Every row gives one point. A path goes straight from each point to the next, and from the last back to the first. The post is the endless flat space through its rows: a point in 2 columns, a line in 3, a plane in 4, and so on, so that a path can go around it. Count how often the path circles the post. Going back the other way cancels.
(in the rows, 128 means zero)

Post, one row:
[[149 132]]
Path (15 x 2):
[[162 111]
 [141 109]
 [121 141]
 [132 153]
 [134 124]
 [147 103]
 [170 120]
 [179 151]
 [154 152]
 [176 162]
 [141 151]
 [130 134]
 [133 154]
 [165 191]
 [167 141]]
Times around: 0

Post, 3 rows:
[[141 120  91 105]
 [156 115 108  77]
 [109 134 130 154]]
Path:
[[151 127 115  77]
 [136 138 127 143]
 [180  99  72  96]
 [118  91  95 100]
 [137 108 170  54]
 [134  97 167 116]
 [166 133 108 140]
 [153 132 134  85]
 [115 137 132 117]
 [128  82  96  79]
 [135 111  93 119]
 [151 138 130 138]
 [162 160  59 107]
 [104 138 106 127]
 [102 100 140  95]
 [129 112 103 139]
 [170 127  70 107]
 [131 156 118 114]
 [123 136  93 114]
 [152 155  68 156]
 [153 110 102 128]
 [153  91 110  83]
 [120 111 126  91]
 [121 137 138 124]
 [142 159 113 149]
 [149 109  92 124]
 [111  92 138 106]
 [111 113 143  91]]
Times around: 0

Post:
[[141 173 105 116 120 119]
 [115 162 129 120 126 144]
 [147 157 137 101 123 122]
 [103 116 147  46 107 114]
 [ 96 113 140 124 106 138]]
Path, 13 rows:
[[136 188 112  77 107 120]
 [145 161 165  94 134 116]
 [151 164 118 113 146  87]
 [118 116 102 121 115 133]
 [118 147 132 110 111 161]
 [115 160 148  69 108 127]
 [101 170 132  83  95 117]
 [ 92 138 131  47  86 137]
 [165 163 124  90 120 124]
 [120 151 107 135 128 129]
 [133 160 140 101 134 111]
 [101 157 137  69  86 102]
 [104 141 144 117  87 165]]
Times around: 0

Post (8 x 9):
[[125 123  83 147 154 118 114 140 149]
 [181 132 139 146 114 129 105  87  76]
 [119  85 138 179 119 120 175 129 108]
 [ 92 116 146 106 183 152 133 156 134]
 [139 123 118 103 131 140 119 167 161]
 [133  98 127 135 158  69 173 137 102]
 [176 130 102 160 137 116 148 100 144]
 [135 155 122  95 152 108  63 113 158]]
Path, 18 rows:
[[144 143 160  88 132 136  88 166 114]
 [138 118 126 136 199 113 126 147  90]
 [131 102 144 114 156 121 126 129 151]
 [114 105 121 104 154  98 120 140  82]
 [138 129 104 144 146 111 153 137 127]
 [121 142 147 119 155 162 105 149 147]
 [148  92 144 159 123  86 145 117  88]
 [126  76 130 137 133 103 154 123 162]
 [136  92  76 181 109 128 124 117 123]
 [ 97 132 136 109 197 112 103 129 181]
 [129 117 142 157 137  63 142 159 139]
 [137 123 128 143 135 120 176 161 110]
 [185 150 161  77 134 132 147 115 142]
 [141 111 141 122 118 128 138 170  73]
 [163 131 107 161 168  91 125 131 174]
 [169 110 112 135 100 139 122 127 171]
 [ 78  95  65 145 145 113 116 159 175]
 [121 136 127 146 134 189 161 113 158]]
Times around: 2

Post:
[[ 98 142 142 129 135 160 159 182 138 117 160 167]
 [155 104  85 157  94 142 134 122 138 111 139  83]
 [138 182 127 121 192 114 152 139  75  87 100 122]
 [100 123 165 106  83  73  99 136 136 124 109 145]
 [145 191  94 124 136 103 172 134 140 121 102 156]
 [111 122 143 120 104  99 131 123 155  97 124  99]
 [125  71 129 115  82  52 131 151 156 137 125 108]
 [133 136 160 158 114 107 134 105 130 124  79 121]
 [124 140 144 147 150 136 116 164 142  93  76 165]
 [131 163 116 148 179 129 137 144 149 134 133 152]
 [127 134 157 101 152 153 140 151 131 131 134 134]]
Path:
[[119 130  89 166 165 112 161 151 140 126 117 109]
 [112  85 103 138 127 116 146 171 184 119  86 170]
 [110 147 149 137 166 121 134 116 114 114 146 142]
 [165  90 124 112 118 106 140 168 130 112 128 120]
 [148 174 150 154 101 108 159 158 130 119  89 144]
 [147  95 134 161 113 128 122 174  77 120  87  89]
 [ 90 174 110 102 129 116 148 143 138  68 133 122]
 [104 200 124 114 138 134 123 115 139 127 119 192]
 [109 135 125 140 143 141 139 154 148  69 113 186]
 [135 127 137 107 105  90 138  92 128 174 109 116]
 [ 96 152 129 157 170 146 123 138 133 136  89 152]
 [136 176 115 100 179 106 132  84  49 148 102 137]
 [139  70 120 119 109 108 135 133 160 113 141 105]
 [108 102 173 160 136 102  82 167 180 100 111 163]
 [136  96 151  91  90 122 108 188 131 104 127 116]
 [ 79 128 168  99 106 137 140 192 109  81 122 103]
 [109 120 138 109 126 134 148 131 116 122 116 104]
 [121 115  96 144 142 105  94 117 128 107 129 137]
 [139 113 131 150 110 135 155 153 141  55 135 132]
 [155 191 120 157 161  74 145 126 141 145  97 160]
 [132 166 168 132 147 128 154 165 121 157 132 149]
 [ 96 153 146 177 158 153 181  99 152 158 161  90]
 [124 107 104 154 173 109 136 186 124 125 111 154]
 [144 100 116 151 160  89 156 116 159 126 122 114]
 [129 110 177 129 107 142 131 163 140 114 145 163]
 [118 167 138 102  96 101 153 130 161  73 110 113]
 [140 135 110 161  81 108 137 134 135 150  98 120]]
Times around: 4

Post:
[[130 126 152 101 145 111 113 140 159 141 120 146 109 127]
 [ 97 160 146 112 128 123 109 117 134 112 126 118 151 139]
 [122 158 171 100  94 146  99 105 100 149 114 126 173 134]
 [114 147  93 173 118 145 183 110  81 100  95 120 106 173]
 [136 113 120 128 142 115 123 170 147 144 132 158 137 151]
 [100 143 166 147 140 135 121 112 106 152 118 162 151 116]
 [122 149  62 129 132 120 140 121 102 114  72 112 113 160]
 [ 80 136 152 120 108 138 137 117  98 156 118 115 142 156]
 [127 127 186 153 104 114 113 120 129 188 111 125 154 130]
 [118 140 118 161 128  94 127 121 109 125 117 181  99 149]
 [127 115 107  96 134 100 121 118 163 140 133 145 128 106]
 [108 114 150  89 115 112  94 121 110 119 110 127 174 100]
 [162 146  96 129 155  82 147 158 135 154 135 160  90 126]]
Path:
[[129 167 142 186 176 101 123 156 148 175 117 119 131 145]
 [120 140 180 173 164 138 116  94 131 150 127 194  87 104]
 [119 144 122 160 127  86 119  79  94 116  77 134 103 134]
 [ 86  88 109 110 140 135 154 120 117 127 129 119 149 143]
 [132 115 120 107 131  90 119 130 112  98 150 156 113 104]
 [129 142 138 166 117 144 156 168 104 162 148 142 144 162]
 [109 138 109  91 118 102 137 160 125 145 130  99 157 137]
 [138 149 159 157 148 126 118 113 111 132  93 197 116 131]
 [110  71 135 177  98 120 153  81  51 179  61 152 111 152]
 [ 95 115  79 128 145 122 114 158 121 122 125 119 151 180]
 [128 158 151 162 148 119 114 173 168 139 155 140 136 155]
 [100  94 184 153 101 135 119 151 160 164 121 112 174 147]
 [ 95 129 150 128 113 112 172  92  80 127 104 144 141  91]
 [ 88 186  76  66 143  91 142 112 116  94 147 132 110 163]
 [132 152 164 124 140 104 114 115  94 147 123 152 145 145]
 [ 75 128 137 151 103  86 129 112 120 140 131 134  85 181]
 [101 156 107 112 151 135 108  94  96  53  82 166  68  99]
 [131 184 134 172 133 145 134 110 133 137  92 143 114 125]
 [141 149 156  85 122 112  73 124 122 116  78 121  89 118]
 [163 101  66  88 122 123 123 123 112 152  90 105 161  82]
 [ 97 185 150 123 101 168 122 128 143 189 134  92 161 161]
 [136 160 118 150 155 110 164 137 184 163 117 111 100 112]
 [128 121 143 142 144 122 167 142 112 135  92 103 149 126]
 [118 181 115 151 138  91 145 117 103  78  99 117  72 178]]
Times around: 3
